Rows are points. Each copy is the shape, with its points in the same order, turned, moved and blurred by noise. Is it also mirrored, or only turned?

Shape (7 x 2):
[[ 37  36]
 [ -7  54]
 [-49  34]
 [ 38 -27]
 [ 48 -43]
 [ -4  64]
 [-41   5]]
Copy 1 (7 x 2):
[[ 54  44]
 [  8  56]
 [-29  31]
 [ 62 -20]
 [ 74 -33]
 [ 10  65]
 [-22   3]]
Copy 1 is: only turned
Copy 2 (7 x 2):
[[ -8  45]
 [-43   8]
 [-31 -34]
 [ 54  26]
 [ 79  36]
 [-49  21]
 [ -7 -43]]
Copy 2 is: only turned

Shape (7 x 3):
[[ 36   7 -29]
 [ 39 -38 -48]
 [ 12   1  24]
 [-74  -4   4]
 [-38 -52 -33]
 [ 38   9 -28]
 [-70  43 -20]]
Copy 1 (7 x 3):
[[ 55  51  18]
 [ 53  59 -31]
 [ 41  -8  21]
 [-52   2  17]
 [-15  25 -45]
 [ 52  49  19]
 [-52  36  46]]
Copy 1 is: only turned
Copy 2 (7 x 3):
[[-18 -15 -35]
 [ 23 -39 -41]
 [-17   2  18]
 [ 39  76  15]
 [ 63  21 -14]
 [-16 -15 -35]
 [  3  95 -20]]
Copy 2 is: mirrored

Shape (9 x 6):
[[-43   1  81   5 -79 -42]
 [ 35  47  11  59  18  -8]
 [-52 -62 -14  -2 -10 -22]
 [  0 -58  45 -31  -8 -13]
 [ 23  -8 -22  50 -62   6]
 [ 64 -11   4 -15  74  47]
 [ 35 -29 -22 -43  39 -13]
 [ 59  58  58  -4 -32   9]
 [-30  10 -66  -2 -15  58]]
Copy 1 (9 x 6):
[[-18   7  54 -73 -77 -48]
 [ 33  35   6  52  -3 -68]
 [-61 -28 -31 -31 -20  13]
 [-15 -43  37 -33   2  12]
 [ 23 -24 -20  29 -76 -20]
 [ 21 -17  23  72  65  31]
 [ 14 -18 -21   4  52  40]
 [ 75  26  70  15 -25 -18]
 [-25  30 -30  60 -52  60]]
Copy 1 is: only turned
Copy 2 (9 x 6):
[[-17 -29  89  10 -73  -9]
 [ 17  39  36   1  60  26]
 [-45 -32 -25  62 -31   2]
 [ 16 -31   4  68 -31 -39]
 [ 16 -41  31  21  24  72]
 [ 79  40 -50  57  43 -24]
 [ 30 -17 -61  31  26 -39]
 [ 82  15  55 -18   0   0]
 [  7  -4 -71  -4 -16  75]]
Copy 2 is: mirrored

Shape (11 x 8):
[[-36  18 -59 -28  39  20  60   7]
 [ -7 -14 -95   9  32  13  -5   8]
 [-16  41 -29  36  16  -7  -3  21]
 [ 30   6 -31  10  11 -29  35  22]
 [ 39 -25  74  39  -6  -5 -24 -28]
 [ 29  20 -41 -36   0  27  29  21]
 [ 13 -12  50   0 -41 -17 -31 -51]
 [ -1 -55  58  22 -35 -29 -14   1]
 [-10   5 -44  35 -10  40  14  38]
 [ 22 -29  43  50 -64 -25   4 -58]
 [ 25  -5  -3   4  29  25  49 -13]]
Copy 1 (11 x 8):
[[-44   5 -63 -16   0 -32  75  39]
 [ 18 -34 -57  33  13  -7  66  42]
 [-10  20   4  46  -9 -15  48  29]
 [-14  -4 -25  39  13 -66  17  10]
 [ 14   0  66 -13  38 -14 -43 -22]
 [-13  10 -71   3  -6 -32   1  33]
 [ 32  -9  49 -33 -17 -18 -25 -36]
 [ -8 -51  68 -12   0 -32 -32  -9]
 [-38 -17 -27  45  -3  17  20  32]
 [  0 -30  51  -1  -1 -14 -24 -81]
 [-27  11 -30 -13  47 -28  14   1]]
Copy 1 is: mirrored
Copy 2 (11 x 8):
[[ -1  37 -12  39  42 -28  44 -72]
 [-30 -13 -26  79  47 -20   7 -27]
 [-15  34 -33  22  32  -1  21  24]
 [ 40  -1 -28  23  28 -30  24   7]
 [ 24 -48  11 -47 -20  52  -4  36]
 [ 43  30  10  51  30 -16  -9 -32]
 [  8 -21  -8 -40 -51  30 -42   2]
 [  1 -47  20 -39 -50 -13   1  29]
 [ -9  23  14  70  10  -2  34  12]
 [ 25 -40 -27 -19 -85  36   2  21]
 [ 41  -9   3  15  25  21  35 -35]]
Copy 2 is: mirrored
Copy 3 (11 x 8):
[[-29  20 -44 -75 -53  -7  32 -48]
 [  9  24 -48 -51 -67 -24 -43 -37]
 [-11  59   9 -18 -54 -18  -1   0]
 [  6   0   6 -32 -48 -47  10   7]
 [  1 -22  91  30  -5  13 -30   4]
 [ 39   8  -9 -74 -32  -9  26 -20]
 [ 17 -11  31  55  23  25 -14 -13]
 [-13 -30  29  40   4  10 -28  43]
 [  7  35 -21 -48 -64  16 -13  18]
 [ 23 -40  42  80 -38  20  -4  11]
 [-11 -18  31 -50 -50   6  12 -31]]
Copy 3 is: mirrored

Shape (13 x 9):
[[-37  31 -35   3   3  13 -46  25 -21]
 [ 24  17 -36   0 -26  17  21  -7 -22]
 [ 31  -3 -16  30   6   6 -25  32 -40]
 [ -1  20 -17 -13 -24  17 -77 -13   9]
 [  7  10 -11  12 -22 -95  -1  15  14]
 [-21   1 -12  -6   5   2  17  61 -46]
 [-13  35   9  33 -14  -5  24  46  20]
 [ 29 -17  -3   6 -30  23  14 -19  22]
 [ 37  11 -13 -21  20   2  -9  -4 -10]
 [ 26  17  15  55   4  -7 -12 -18  -6]
 [-51  29  40  -7  17  17  -3  -1  18]
 [ 31   9 -35 -21 -20   4   3  -8  10]
 [ 33 -45 -21 -13  28  28  26 -20  21]]
Copy 1 (13 x 9):
[[-13  34 -31 -23  46  -2 -34  12   9]
 [  1  59  -5  26  -9  19  12  -6  14]
 [  4  25 -28  14 -22  11 -19  38 -22]
 [-31   7  -6 -17   0   3 -60 -16  42]
 [ 28  20 -26   0 -21 -89  19 -16  18]
 [ 24  43 -27 -22  21  16  27  42 -14]
 [ 23  52  36  -7  24 -44   6  34  -5]
 [  5  19  45  37 -21  13   6 -12  31]
 [ 16  24  -6   0 -13  19 -18 -30 -15]
 [-22  19  20  28 -23 -28 -21   8 -30]
 [-20  -1  48 -36  50 -12   7  -5 -14]
 [ 19  39  -1  11 -10  14 -11 -34  28]
 [ 40 -11  22  50   4  38   7 -32  -4]]
Copy 1 is: only turned
Copy 2 (13 x 9):
[[-23  26  -6  29  -8  12 -69 -19 -30]
 [ -4  24 -36   1 -26 -38   0 -17 -15]
 [ 21  28  -4  62  -9 -19 -18 -23 -17]
 [ -5  50 -23  13  -8  55 -31 -44 -25]
 [-53  76  -7  46  31   2  25  40   3]
 [  6  13  25  31  -8 -39 -38  27 -37]
 [-16  26  -6  30 -31  -6 -30  35  33]
 [  8  11 -31  -5 -23  14  38 -14  18]
 [ 19  50  -4  -5   8 -15  -7 -32   7]
 [-12  44   2  48 -19  -3  12 -32  38]
 [-29  27  44 -14 -21  30 -40  -8  28]
 [  5  34 -45 -14   6   1   2 -11  -9]
 [ 26 -15 -12 -24  29 -19  19 -30  18]]
Copy 2 is: mirrored

Shape (16 x 12):
[[-30  15 -11 -25  27 -15   7  15 -25   3   2  16]
 [ -7   2  -5 -17  22  -3 -15  -3  29  11 -26  19]
 [-15   1 -21  17   3 -11 -23  33  27  18   6  16]
 [-11  17   5   2 -72 -40 -16  19 -31  14 -23  15]
 [ 17  29 -59  19  -1  -4   3   1  38  12   5  -3]
 [-31  20  -6  -1   9   4 -19 -66  39  -8  -6  17]
 [  3  20   4  -9   9  24   1   7 -32  14   9 -17]
 [-18   7 -17 -22  -3   1  51  18  19  17  23  26]
 [  0   8  -7 -10  26  -3 -21  26 -25  18  25  12]
 [ 10 -60 -13 -16  -5 -21  10  26 -27  24 -42 -95]
 [  2  -9 -32 -18 -13 -38  -5  25 -29  11  28 -27]
 [ 19 -10 -17 -15 -58 -23 -10  19 -34  26  12  22]
 [ 15  17   5 -16  26 -30  17  19   1  22  21  -2]
 [ -5 -22   3  -4 -15 -36   0   2 -32 -72  22  24]
 [ -7 -20 -11  30  31 -36  -5  14 -39  -1  15  30]
 [-11  13 -15 -25  13   0 -18 -39  21   3 -65  -4]]
Copy 1 (16 x 12):
[[-12  22   7 -15 -15  -6   8   8  19 -46  23 -10]
 [  8  20  -9   3 -15  16 -18 -16  -5 -27 -10  22]
 [-25  37  -7  30   8  10  -1  -6  -7  -3  22  21]
 [-11  -2  36  29 -31  -3  55 -14  35  30  13  14]
 [ -9  36 -26  14   6  14  14  20 -47  17  -3  -5]
 [ 39   1  -8   5  -1  51  -6 -41 -24 -25  -1 -28]
 [-18  15  39 -19   6 -11 -13  18  10  -8  -7 -24]
 [ 14  23 -10 -13  23  25  15  45  18 -15  27  12]
 [-33  44  25 -17  11 -18  -1  -8   7 -21  11   3]
 [-64 -21 -25 -26 -46 -16 -50  22  51  58 -16  -3]
 [-40  36  -7 -24 -10 -17  17   3  27  31  24 -16]
 [ -9  18  29 -14  -3 -17  44  -6  23  44  23  28]
 [-25  44  -6 -20  14   5  16  14  28 -18 -18  -1]
 [ 18  -4 -15   3  24 -56  30 -37  43  -6  26 -27]
 [-49  -2  -8 -11  23 -28  26 -27   9 -30  21   2]
 [ 23  -9  -9  -1 -56  23 -20 -21 -18 -18 -26   1]]
Copy 1 is: only turned
Copy 2 (16 x 12):
[[  8   1 -41  19  30 -34  13  -2  14   2   7 -22]
 [  5   8  -3 -19   1 -14 -16 -24  12   9  -1 -30]
 [  3  -9 -29 -28 -16 -11 -13  14  33 -12   5  -5]
 [ 33 -30  12  38  -3 -30  -1  -1  37 -66  -4  20]
 [  8  23 -30 -26   4  39 -18   0   9 -13  12  24]
 [-23  -2  -6   3   4  17 -40 -58  18   3  47 -33]
 [  6 -22 -14  24  15 -14  13  10 -24  18  12   9]
 [  3  39  -9  -8  25 -27  21  18  28   1  45   1]
 [ 30 -22 -41   5   6 -20   6  24  -4   9  14 -20]
 [-15  -9  -3  -6 -33 -20  81 -13 -64 -45 -45   9]
 [ 24  -2 -46  13  -7 -18  29  19 -19 -49  12   3]
 [ 62 -22   0   6   4 -26  18  12   8 -56  25  16]
 [ 17  25 -19  19  -2  -6  16  33  -3   1   8 -28]
 [ -8 -29 -14   7  57 -26  -5  24  -7 -75  31 -49]
 [ 14 -39 -41  -5  28   1  30  25  25 -20   7 -47]
 [ -1   6   5   0   7  -3 -19 -73  -2   3 -19 -20]]
Copy 2 is: only turned

Shape (17 x 12):
[[-13  19 -10   2 -13 -72  30  14 -18  -2 -40  -2]
 [-18  19  52  -8  17  20 -39 -18 -64  28 -17   1]
 [  1  16 -13 -23  16   3 -60   2  21   4  10   2]
 [ -4 -41  -1  -1 -49  -5  27 -36  -9  21  -9 -21]
 [ -4 -47 -12   4  11  14  23  -1  14  25   8 -23]
 [-19  10 -13 -16 -23  17  -3   6  10 -31 -10 -26]
 [-18  12  -8   4  18  19 -16  15 -38 -40  -1  26]
 [  4  -3 -13 -13 -11 -19 -13  20   2  23 -39 -22]
 [ -4  15 -11  19 -38   9  23  -7 -95  -2   8 -37]
 [-15  14  -6   3  17 -21  19 -24 -20  22   5  -1]
 [ 49 -21 -11 -28 -27  18  29  -1  12  12   5 -30]
 [-20  13 -13 -26  11  -9 -13  -7  22   3 -27  -6]
 [ 23  10 -10  18  14   2  -3  11   4 -10 -28 -27]
 [-20  10 -14   5   0   7  18   3  12  28   8   2]
 [  0   8 -10  11  -2 -31  11  18   4  19 -23  -7]
 [ 48  16  70  53  18  20  14  11  -1   9  13 -30]
 [-25 -20  47 -28   9   9 -15 -19  15  27  18 -32]]
Copy 1 (17 x 12):
[[ -3  36  -3  -7 -11  41  40   5  29 -18  57  -1]
 [-12  23 -16 -39  46  19  -4   6 -75  10  11  54]
 [  4  30 -21  11  13   4 -46  16 -10  43  -7   0]
 [-22 -13   1  -7 -26   7  48 -41 -41  11   9 -23]
 [-36 -22  -3  -4 -15 -25  36  23 -19  27   3 -30]
 [-26  28  20 -11  -8  26 -24  -2  -5  -6 -13 -32]
 [-12  36   2  -3  27 -11 -33  25 -24 -38   6   2]
 [ -8  22 -21  -6 -19  39  12  28 -13  17  11  -7]
 [-26  17  45  -5  26  29  16  -6 -81 -36  65 -34]
 [  2  27   3  -8  27 -12  37   1 -16  15  23  -6]
 [  1 -15   3 -37 -47  -4   4  11 -30  19   9 -54]
 [ -8  39 -21  -7   2  16   4   4   9  19 -20  -4]
 [ 18 -14  -1   3   8  33   1  32  -5  -1   1 -22]
 [-16  20  28   0  -5 -22  20  13  -3  26  14   0]
 [ -3  11   3   1 -12  22  20  24  13   9  31   1]
 [ 25 -75  41 -43  35  16  -7  28 -16  15  19  14]
 [-47  -3 -15 -36  19  -7   3 -14 -18  56  -6   8]]
Copy 1 is: mirrored
Copy 2 (17 x 12):
[[ 19  28  35 -39   8 -45  -8  78   2 -21  -1 -15]
 [-28  13  23 -23  19 -60 -35 -44 -35 -11  38  20]
 [  7 -21   6 -28 -13 -14   2 -32  31  12  24 -29]
 [ 16   3  48 -25  54  31 -25  19 -27 -10 -23   0]
 [  7 -15  12  16  43  16  16  11 -16  14 -19  -3]
 [-28 -11  27 -23  -3   9  -5   8   6 -26 -16 -40]
 [-44  -5  -7  -2 -12 -34 -37   4  29 -19  -5   6]
 [ 22   0  23 -28   0 -26  -5  19 -23  11  -7 -38]
 [-19  -1  10   6  38  -9 -78  34 -42 -63  19 -10]
 [ 10  19   9 -12  44 -23   1  17   7 -24  18   3]
 [ 35 -34   8 -16  11  32   5   7 -36 -31 -32 -10]
 [ -1   6  18 -39  10 -24  18  -2  15  -1  -8 -34]
 [ 16 -12  24  14  -5 -34  -1   8  -2 -23 -18 -31]
 [  2  26   2  -1  18   9  13  11   1  -6   8 -11]
 [ 23  17  23  -9   3 -23   3  39  -6  -4   0 -19]
 [ 19 -10  53  57 -19 -22  18 -15 -38 -48  16  31]
 [-17 -21  45 -25  34   3  32 -26 -23   9  27   8]]
Copy 2 is: mirrored
